Every row gives one point. Each copy is the shape, with its points in the same order, turned, moved and blurred by noise. Is it also mirrored, or only turned?
In the rows, 100 means zero.

Shape (6 x 3):
[[118,88,122],
[89,73,66],
[126,104,168],
[89,139,82],
[86,129,77],
[38,76,88]]
Copy 1 (6 x 3):
[[94,108,64],
[138,65,95],
[51,125,59],
[120,128,127],
[118,110,132],
[99,42,124]]
Copy 1 is: mirrored
Copy 2 (6 x 3):
[[78,100,135],
[105,44,105],
[70,145,145],
[82,90,64],
[92,83,65],
[152,73,95]]
Copy 2 is: mirrored

Shape (12 x 6):
[[155,62,80,57,114,81],
[111,106,128,135,117,99],
[65,95,154,61,58,138],
[112,93,115,70,88,138],
[94,65,139,54,46,58],
[89,74,122,55,106,144],
[70,97,76,124,127,81],
[143,133,88,104,120,69],
[84,69,106,54,138,64],
[98,118,133,94,78,137],
[152,110,123,131,98,115],
[87,105,126,87,53,54]]
Copy 1 (12 x 6):
[[138,119,72,60,128,59],
[98,93,117,151,117,74],
[99,63,132,81,54,148],
[104,88,111,79,61,87],
[127,60,85,68,115,152],
[91,95,131,61,62,95],
[73,152,110,132,118,102],
[154,129,84,145,117,72],
[111,139,126,58,141,113],
[103,78,119,119,53,106],
[117,80,94,141,97,56],
[129,86,80,118,108,154]]
Copy 1 is: mirrored
Copy 2 (12 x 6):
[[107,74,101,50,126,51],
[108,129,136,99,123,120],
[76,108,137,99,8,102],
[105,98,123,59,59,101],
[86,101,110,125,48,34],
[71,77,152,63,56,106],
[92,78,104,127,125,140],
[114,127,68,77,135,97],
[43,66,108,90,111,73],
[109,123,128,82,47,122],
[144,133,130,72,113,110],
[103,117,90,140,57,71]]
Copy 2 is: only turned
Copy 3 (12 x 6):
[[144,109,12,89,118,101],
[121,83,115,109,142,106],
[145,118,132,72,48,131],
[151,135,93,88,91,118],
[121,68,60,82,37,121],
[156,132,99,59,88,101],
[76,107,95,88,133,66],
[96,102,61,114,156,131],
[111,87,53,36,111,90],
[135,122,128,105,98,134],
[144,99,95,138,144,129],
[87,70,83,101,67,132]]
Copy 3 is: mirrored
Copy 4 (12 x 6):
[[96,52,49,52,139,94],
[144,111,102,95,89,100],
[46,121,90,69,34,94],
[75,114,74,64,89,117],
[66,73,81,39,64,33],
[59,93,59,90,70,123],
[116,91,91,138,121,68],
[131,75,119,73,146,104],
[81,29,67,109,93,78],
[83,130,107,76,70,116],
[144,122,98,59,106,118],
[88,96,121,62,80,37]]
Copy 4 is: only turned

Shape (14 x 9):
[[96,117,81,69,139,123,126,181,97],
[117,76,135,116,111,78,75,80,62],
[66,143,111,63,139,101,106,134,116],
[140,88,81,104,126,143,76,42,114],
[83,115,73,27,124,95,92,137,120],
[107,135,60,46,107,104,82,137,80],
[118,74,123,140,94,131,129,67,91],
[85,149,98,131,85,104,62,61,71],
[66,139,74,62,162,97,102,126,57],
[168,127,109,81,100,113,114,48,111],
[103,96,106,140,87,77,82,60,85],
[62,128,75,62,111,107,72,122,84],
[133,84,68,107,104,107,143,42,111],
[82,99,110,91,79,128,88,37,53]]
Copy 1 (14 x 9):
[[45,124,56,95,146,149,113,124,78],
[123,74,103,56,116,56,79,101,91],
[29,119,117,89,115,121,85,118,60],
[142,122,156,104,139,92,83,52,106],
[40,117,82,110,112,138,61,67,59],
[71,93,68,134,133,128,78,92,58],
[140,94,135,63,110,96,141,90,119],
[102,75,140,146,107,55,87,118,94],
[23,106,92,96,162,96,102,94,46],
[162,114,145,101,103,116,96,85,43],
[124,88,122,98,87,37,93,81,99],
[38,78,92,122,123,111,75,94,82],
[132,123,130,94,104,89,149,40,79],
[98,34,156,105,117,82,104,74,91]]
Copy 1 is: only turned
Copy 2 (14 x 9):
[[68,91,19,93,114,107,115,122,105],
[154,102,117,96,96,97,133,126,53],
[75,85,65,80,159,108,83,98,91],
[163,91,127,139,110,100,142,109,155],
[85,109,49,100,135,116,60,150,113],
[110,125,52,63,102,124,82,128,124],
[121,70,136,113,78,97,166,97,81],
[153,111,131,69,94,130,89,66,105],
[97,151,51,75,155,135,110,105,100],
[129,99,147,89,94,60,125,124,146],
[151,116,142,104,84,102,106,85,62],
[112,114,59,81,116,153,81,109,107],
[94,129,143,136,85,78,138,110,125],
[131,110,155,75,98,157,130,112,107]]
Copy 2 is: mirrored
Copy 3 (14 x 9):
[[127,135,104,54,119,107,93,172,77],
[150,78,113,133,98,86,93,70,128],
[109,129,138,50,148,97,117,125,95],
[97,129,127,102,47,39,69,66,111],
[101,168,136,77,148,115,71,133,92],
[110,169,133,108,121,106,91,155,107],
[118,85,75,88,51,75,100,67,123],
[82,103,144,139,76,90,143,92,140],
[117,142,127,104,138,97,138,142,54],
[123,160,104,88,82,32,99,74,161],
[94,83,108,136,95,73,101,73,139],
[94,139,147,106,118,130,104,125,96],
[91,135,57,101,79,48,82,67,116],
[107,132,112,131,51,115,127,57,120]]
Copy 3 is: mirrored

Shape (16 x 11):
[[104,64,43,103,106,64,92,124,106,90,112],
[129,106,118,92,122,122,97,9,95,115,108],
[134,114,132,86,118,123,130,116,131,82,92],
[124,59,132,93,109,120,131,121,112,107,96],
[115,109,133,152,111,115,115,100,87,108,68],
[72,111,119,117,86,126,97,119,92,87,106],
[94,115,69,103,115,83,88,119,88,111,111],
[129,107,134,115,83,113,143,103,93,77,108],
[75,93,95,128,111,119,91,103,86,102,15],
[72,110,136,118,54,101,85,120,87,95,104],
[72,111,106,113,74,65,114,90,100,100,109],
[109,108,114,108,80,119,96,80,101,88,107],
[128,73,102,96,99,101,133,120,195,119,108],
[127,98,118,99,106,94,88,117,89,71,82],
[107,105,114,96,79,97,90,99,89,93,96],
[46,110,141,121,89,108,89,101,147,90,112]]
Copy 1 (16 x 11):
[[106,70,105,127,66,100,117,124,117,85,70],
[142,165,86,32,80,114,71,119,75,140,109],
[92,143,109,66,125,62,122,115,127,110,111],
[89,118,90,65,134,96,136,113,113,114,70],
[89,131,98,62,130,113,118,58,78,104,119],
[75,81,107,76,133,110,95,105,103,118,138],
[97,81,88,100,85,80,79,93,106,100,109],
[109,134,75,73,146,100,138,102,112,106,141],
[75,92,146,51,124,118,92,78,64,56,99],
[100,48,96,69,128,96,121,90,89,130,146],
[126,61,89,68,100,108,108,93,124,103,137],
[105,110,93,66,102,96,105,123,92,121,135],
[68,123,101,52,74,82,157,127,165,103,86],
[115,112,128,94,124,69,121,101,84,116,105],
[115,85,101,68,108,80,116,109,85,116,124],
[78,69,138,49,115,118,111,94,138,145,146]]
Copy 1 is: only turned
Copy 2 (16 x 11):
[[127,49,85,87,143,110,115,118,121,105,145],
[113,103,84,124,39,66,54,125,88,124,77],
[116,92,99,106,132,70,59,62,112,88,66],
[120,76,91,132,117,108,72,36,96,97,107],
[102,154,94,133,121,87,96,82,91,101,95],
[82,110,73,83,123,124,98,81,100,75,85],
[116,82,93,67,126,90,119,118,93,93,120],
[86,98,80,137,123,80,77,75,106,63,89],
[111,154,129,109,138,152,88,111,90,121,100],
[47,113,82,82,114,120,97,75,111,78,106],
[66,80,104,105,100,105,127,108,117,84,106],
[87,109,76,99,98,102,73,104,120,86,94],
[150,58,110,106,107,83,94,37,172,99,96],
[85,99,92,100,149,89,63,90,98,105,109],
[76,100,96,100,106,100,74,104,108,93,112],
[71,103,82,74,99,125,122,64,134,108,49]]
Copy 2 is: only turned

Shape (18 x 12):
[[119,53,99,49,96,107,73,21,121,118,112,94],
[129,84,53,118,50,125,90,53,128,121,102,125],
[63,83,109,106,151,103,116,109,66,65,162,97],
[71,112,81,131,108,101,89,129,107,135,65,43],
[103,79,94,130,141,84,158,126,88,103,90,55],
[102,114,83,133,105,90,115,94,60,170,54,95],
[82,103,125,121,141,62,103,137,88,82,94,78],
[147,66,75,33,87,121,97,80,153,114,156,144],
[58,65,81,121,118,66,106,121,90,81,52,105],
[103,106,105,137,85,52,114,109,83,80,94,59],
[76,104,78,106,127,78,83,116,74,79,117,65],
[141,106,60,88,103,129,102,76,97,103,63,95],
[107,48,98,70,75,139,92,57,159,98,144,119],
[77,129,134,72,111,99,129,92,128,69,138,119],
[124,36,125,52,51,162,69,86,114,72,117,124],
[125,119,102,164,117,78,101,107,93,155,79,91],
[86,111,82,108,74,72,133,114,70,146,88,73],
[62,113,135,114,100,112,142,88,118,62,133,89]]
Copy 1 (18 x 12):
[[155,125,50,106,113,92,111,73,89,158,146,128],
[121,127,92,82,76,72,88,42,104,96,180,120],
[112,73,129,127,155,109,144,118,140,93,94,71],
[64,157,121,101,104,120,64,71,85,87,73,84],
[46,119,116,104,106,78,134,118,81,101,81,76],
[58,99,95,127,91,70,55,55,57,84,94,93],
[105,115,125,112,119,86,112,120,98,80,44,72],
[161,107,103,110,74,106,127,114,104,138,195,158],
[86,119,138,99,95,49,101,77,127,121,46,97],
[91,122,106,61,128,64,96,117,85,71,81,83],
[98,119,110,111,144,101,105,109,129,77,74,109],
[83,117,51,102,63,89,102,77,108,94,118,132],
[156,131,104,80,84,114,131,88,121,153,177,104],
[143,67,125,73,99,134,156,108,96,96,98,99],
[169,102,68,76,58,99,89,114,150,170,165,83],
[87,132,106,127,89,70,87,74,49,53,97,75],
[60,94,115,86,124,88,56,87,66,91,103,108],
[113,89,120,53,113,125,154,91,102,101,98,55]]
Copy 1 is: only turned
Copy 2 (18 x 12):
[[29,103,153,100,74,136,89,60,125,112,91,73],
[69,144,87,73,99,111,53,91,119,130,96,100],
[59,116,127,165,67,69,157,134,104,58,125,118],
[127,117,93,106,126,91,177,106,106,138,122,63],
[116,90,79,107,72,67,175,86,108,80,146,103],
[135,81,89,122,103,82,118,84,103,171,140,102],
[106,71,101,133,90,70,175,128,86,84,98,87],
[24,137,129,88,121,124,66,52,83,58,89,127],
[88,66,62,123,90,118,150,140,82,109,129,79],
[113,95,90,97,57,57,149,117,80,112,88,71],
[70,113,102,142,95,64,164,119,82,101,111,63],
[103,112,85,118,105,96,79,65,117,100,112,59],
[33,147,138,79,92,148,87,95,120,67,89,111],
[93,127,119,152,69,121,134,95,80,56,57,129],
[61,128,167,82,98,144,51,120,95,46,114,75],
[133,75,93,97,116,55,130,100,120,151,102,117],
[124,112,101,107,79,82,140,81,56,146,131,100],
[107,143,116,132,42,112,154,122,107,68,78,116]]
Copy 2 is: only turned

Shape (16 x 12):
[[61,111,144,134,59,127,109,82,134,111,143,96],
[103,44,133,70,71,36,104,68,107,84,69,104],
[52,42,53,57,111,131,65,58,50,87,51,121],
[111,72,101,118,71,109,88,151,68,143,123,96],
[101,109,55,96,141,69,78,96,112,77,131,116],
[37,90,61,140,82,122,106,138,111,140,102,51],
[82,93,130,126,141,115,98,66,128,106,52,95],
[95,102,81,113,89,105,116,132,94,57,139,105],
[96,54,117,134,56,57,93,112,39,130,142,59],
[95,130,139,71,105,112,73,71,103,81,96,72],
[104,74,119,112,144,108,127,116,86,129,110,108],
[119,91,106,103,75,120,86,114,135,131,64,81],
[110,76,54,55,141,131,98,82,115,81,70,40],
[107,124,59,136,133,81,131,76,128,73,52,33],
[85,106,122,52,67,72,85,131,72,64,115,32],
[121,108,112,67,92,65,113,60,100,130,66,109]]
Copy 1 (16 x 12):
[[96,65,148,111,118,72,130,132,85,81,133,99],
[125,140,79,78,89,51,54,75,72,90,105,58],
[65,125,25,15,143,114,92,101,90,45,53,93],
[107,57,85,123,81,123,64,144,89,95,70,125],
[22,64,89,70,75,85,75,60,117,97,97,101],
[39,105,106,103,75,140,113,173,66,79,113,127],
[82,142,148,42,106,97,112,107,122,104,86,94],
[46,63,86,114,112,79,86,91,76,116,102,139],
[131,69,82,107,83,138,33,126,59,80,144,115],
[94,111,86,79,115,73,113,98,158,97,130,103],
[102,78,114,56,70,103,93,107,90,123,69,136],
[87,119,104,111,89,94,97,151,123,114,74,75],
[37,124,40,33,97,97,103,132,131,143,102,90],
[23,157,112,73,90,133,100,86,106,163,135,92],
[92,112,30,118,95,67,68,113,119,96,160,137],
[122,120,82,88,71,95,109,65,111,105,88,55]]
Copy 1 is: only turned
Copy 2 (16 x 12):
[[87,141,68,96,50,106,118,60,124,116,93,107],
[89,76,152,59,73,137,79,132,113,82,107,38],
[154,96,96,136,119,151,93,131,22,59,134,49],
[126,76,75,74,73,89,162,138,85,109,79,111],
[105,65,112,121,114,89,129,111,126,69,178,106],
[78,112,13,84,103,71,155,95,69,99,111,67],
[63,94,115,144,100,89,85,78,85,73,81,67],
[117,130,98,86,105,97,165,118,132,89,134,105],
[134,61,71,23,40,101,156,109,101,70,84,80],
[118,117,137,92,76,64,73,81,85,86,118,102],
[103,64,114,106,125,105,143,88,97,94,69,107],
[70,102,88,94,89,71,86,147,81,108,80,95],
[84,109,109,89,164,86,82,125,50,39,134,106],
[62,109,83,95,147,42,89,98,128,22,115,53],
[126,125,140,17,79,60,131,108,76,94,145,79],
[118,61,124,88,104,97,52,119,120,109,95,65]]
Copy 2 is: mirrored
Copy 3 (16 x 12):
[[144,127,120,95,47,115,99,109,60,105,126,114],
[58,104,97,93,111,123,69,69,150,110,95,61],
[73,35,110,36,151,156,146,128,92,89,84,33],
[94,84,75,116,97,73,123,132,77,70,157,83],
[78,104,80,102,139,116,148,117,105,99,66,155],
[152,94,97,98,105,78,123,113,50,12,108,87],
[75,62,157,68,74,126,97,83,89,68,72,120],
[122,103,78,96,100,65,152,112,93,125,82,114],
[101,104,59,74,125,61,81,91,95,87,191,93],
[130,68,150,92,97,133,104,114,145,109,103,114],
[53,105,132,75,88,61,128,127,86,72,108,107],
[94,65,126,151,84,105,87,112,91,63,106,84],
[102,60,154,93,166,95,93,147,114,77,49,83],
[121,66,146,105,152,68,110,46,92,67,43,126],
[159,91,83,92,119,77,101,126,185,86,120,88],
[59,96,150,113,124,132,117,71,132,92,123,93]]
Copy 3 is: mirrored

Shape (18 x 12):
[[91,41,98,114,59,84,103,100,81,74,140,89],
[126,126,92,121,110,88,89,90,120,111,142,96],
[131,105,87,90,122,111,88,93,84,104,107,96],
[118,145,60,114,84,121,126,131,109,152,102,65],
[114,118,126,126,103,118,61,104,110,83,96,90],
[124,119,128,116,110,105,99,67,102,132,97,84],
[109,50,108,75,83,102,105,124,104,86,133,81],
[88,40,98,105,107,64,133,116,70,65,104,73],
[94,141,37,92,88,107,101,90,137,125,79,63],
[86,53,92,89,113,119,115,104,77,79,133,76],
[73,151,77,97,97,109,122,113,146,135,108,122],
[87,80,99,71,78,90,98,93,65,80,118,72],
[134,121,120,103,91,106,97,110,103,107,92,99],
[104,113,109,127,105,116,94,106,79,79,123,83],
[89,33,75,110,89,97,92,116,86,97,112,113],
[111,188,32,87,79,104,114,103,110,135,85,112],
[101,126,111,106,112,85,61,120,91,133,113,81],
[138,134,113,113,117,86,69,111,128,89,113,96]]
Copy 1 (18 x 12):
[[81,121,148,111,82,41,120,82,104,111,81,130],
[129,127,101,82,107,115,128,88,107,136,103,91],
[127,73,98,100,94,104,131,77,86,114,98,93],
[101,108,126,95,113,148,141,136,60,106,83,52],
[98,114,68,111,76,99,143,85,99,112,133,91],
[108,89,86,99,105,105,120,93,129,110,110,54],
[82,96,118,111,123,52,126,92,77,111,90,134],
[81,105,106,114,78,41,88,77,77,102,41,118],
[139,111,114,70,95,127,124,145,67,63,102,74],
[99,96,126,115,105,49,104,61,60,102,89,105],
[125,128,114,117,122,155,89,137,80,99,120,92],
[100,79,126,98,77,46,104,104,80,114,100,109],
[100,88,81,122,97,109,140,111,106,121,102,89],
[103,116,100,117,75,85,127,77,78,131,110,80],
[81,103,140,116,85,85,115,64,89,81,77,142],
[158,92,126,100,83,172,122,164,70,106,99,74],
[80,94,90,70,86,126,114,94,88,133,120,93],
[120,117,57,92,96,115,141,99,101,136,112,108]]
Copy 1 is: only turned
Copy 2 (18 x 12):
[[115,74,81,141,136,97,99,74,65,102,68,74],
[125,115,97,102,133,83,111,78,151,79,109,97],
[115,98,99,94,108,88,74,60,116,88,129,114],
[46,105,135,91,152,103,105,84,151,99,117,135],
[131,130,107,94,113,87,81,72,128,141,113,85],
[121,112,133,74,93,93,112,62,131,99,99,109],
[116,63,72,146,117,108,100,64,95,122,96,115],
[117,93,99,156,110,132,92,91,42,92,102,107],
[92,79,130,58,172,119,98,108,135,102,144,124],
[109,76,75,132,108,137,67,70,89,94,93,101],
[81,101,87,65,129,96,115,142,155,105,110,126],
[129,65,108,122,127,100,62,84,81,105,82,116],
[110,116,110,94,109,76,101,69,118,125,110,125],
[114,128,101,112,119,103,65,73,119,107,91,94],
[89,68,69,127,112,98,92,84,69,103,114,68],
[71,105,120,43,169,65,84,125,144,82,131,154],
[113,96,139,119,101,72,84,96,147,106,118,95],
[143,134,105,108,120,74,104,81,147,116,134,108]]
Copy 2 is: mirrored
Copy 3 (18 x 12):
[[92,147,97,96,129,110,82,128,90,113,69,144],
[111,91,85,84,77,136,118,107,62,100,124,114],
[104,94,105,74,78,114,121,97,98,97,88,83],
[53,115,86,78,50,122,103,121,104,68,159,74],
[121,78,121,116,111,133,114,100,108,101,126,96],
[131,112,101,91,72,155,101,75,99,82,121,85],
[99,120,82,87,125,85,83,124,92,72,72,117],
[68,150,96,97,149,114,96,99,77,102,52,91],
[69,100,103,96,42,108,67,120,77,108,143,50],
[99,133,92,59,138,100,95,123,96,105,73,89],
[83,109,82,83,67,80,88,76,73,104,181,88],
[110,150,113,100,102,92,100,130,93,102,74,90],
[103,98,96,113,82,118,115,84,114,78,114,97],
[104,116,101,93,117,132,130,117,102,109,115,96],
[70,121,118,65,125,98,76,100,98,115,74,135],
[60,112,98,100,5,90,116,94,89,120,163,67],
[103,107,143,90,87,120,124,98,71,67,129,101],
[112,65,101,119,90,124,128,92,69,89,121,100]]
Copy 3 is: only turned

Shape (17 x 12):
[[79,90,123,150,72,86,81,101,52,82,161,147],
[127,98,125,93,58,103,79,110,93,72,74,77],
[103,97,66,43,85,128,118,121,76,115,94,103],
[89,89,67,87,115,59,131,125,50,138,101,60],
[51,95,146,133,124,88,98,75,61,117,121,114],
[89,142,100,80,117,47,131,106,14,146,111,116],
[79,118,152,140,111,65,91,106,80,98,122,127],
[129,115,131,177,150,84,52,103,90,132,117,143],
[149,73,122,99,118,88,97,75,122,67,112,108],
[144,118,106,124,106,102,83,63,130,70,85,111],
[152,111,104,124,99,138,109,85,123,53,76,89],
[132,123,121,121,99,122,107,121,147,68,114,103],
[92,98,154,136,77,104,103,92,50,137,121,122],
[110,111,111,124,108,73,75,85,139,113,86,128],
[95,72,94,65,91,79,160,141,42,114,67,116],
[165,97,108,113,65,109,122,77,158,84,93,87],
[150,103,146,99,105,111,79,93,133,82,116,98]]
Copy 1 (17 x 12):
[[79,117,138,195,129,95,106,76,107,99,72,64],
[84,67,71,119,80,89,150,118,86,118,94,73],
[76,119,111,83,71,109,90,128,95,94,147,73],
[81,87,138,117,108,77,100,103,47,99,186,106],
[85,111,145,162,127,125,125,73,94,95,93,141],
[46,126,132,127,118,106,114,43,40,65,164,88],
[101,110,115,183,121,100,145,68,84,68,93,110],
[122,163,135,153,129,52,166,80,67,78,67,125],
[130,88,82,113,84,65,96,88,81,104,55,110],
[118,95,77,90,119,61,140,105,97,82,53,102],
[136,74,96,73,96,76,142,112,111,98,65,81],
[156,91,80,112,99,95,132,115,100,72,81,72],
[87,136,120,159,121,123,141,60,93,129,106,89],
[101,120,72,125,126,57,140,111,98,82,92,127],
[73,93,117,113,51,93,103,63,104,100,186,93],
[154,83,45,78,115,63,116,108,101,122,85,77],
[137,108,72,114,91,96,131,106,69,101,54,96]]
Copy 1 is: mirrored
Copy 2 (17 x 12):
[[60,96,74,111,124,105,29,71,130,166,136,149],
[65,140,123,101,97,89,81,90,82,101,58,109],
[124,125,106,99,119,53,134,62,120,94,97,147],
[135,65,113,94,115,41,75,57,118,56,126,122],
[57,31,77,93,103,105,77,78,127,132,131,121],
[115,43,82,81,121,28,63,68,176,100,85,146],
[68,57,71,92,106,100,42,115,111,141,109,138],
[116,68,39,108,87,122,40,138,129,153,118,85],
[70,121,106,69,129,91,88,122,90,131,118,77],
[58,133,70,94,121,102,90,137,94,110,92,75],
[71,142,75,109,132,88,106,115,58,110,84,70],
[88,129,69,111,114,72,94,139,51,126,101,112],
[72,74,51,85,82,85,60,50,117,151,105,128],
[81,104,62,80,105,122,77,143,112,97,105,109],
[136,79,115,63,149,64,94,39,111,97,72,152],
[70,164,73,60,107,81,99,113,54,91,109,79],
[70,130,95,88,86,77,93,136,80,144,101,89]]
Copy 2 is: mirrored
Copy 3 (17 x 12):
[[28,116,79,55,107,109,127,152,103,150,146,97],
[129,138,105,89,111,124,140,104,70,127,85,104],
[124,111,93,57,58,87,75,72,96,104,82,96],
[102,80,117,118,84,92,54,85,89,100,130,57],
[14,135,102,114,116,112,105,105,127,108,125,93],
[38,112,132,110,53,59,60,116,65,94,119,63],
[27,114,105,113,116,108,123,150,104,115,105,101],
[30,76,134,110,126,90,139,144,107,93,137,169],
[112,128,89,72,136,125,130,134,98,50,111,119],
[113,131,81,103,110,98,167,126,99,66,109,142],
[135,134,55,104,114,114,142,105,77,83,96,157],
[120,115,60,101,124,104,122,149,105,102,73,151],
[40,147,122,94,91,120,97,125,102,139,133,123],
[89,104,117,111,95,104,157,137,134,76,100,124],
[88,96,106,86,43,142,56,90,61,94,90,68],
[169,147,81,102,100,125,132,145,110,81,108,142],
[115,141,105,80,144,105,128,140,103,83,86,144]]
Copy 3 is: mirrored
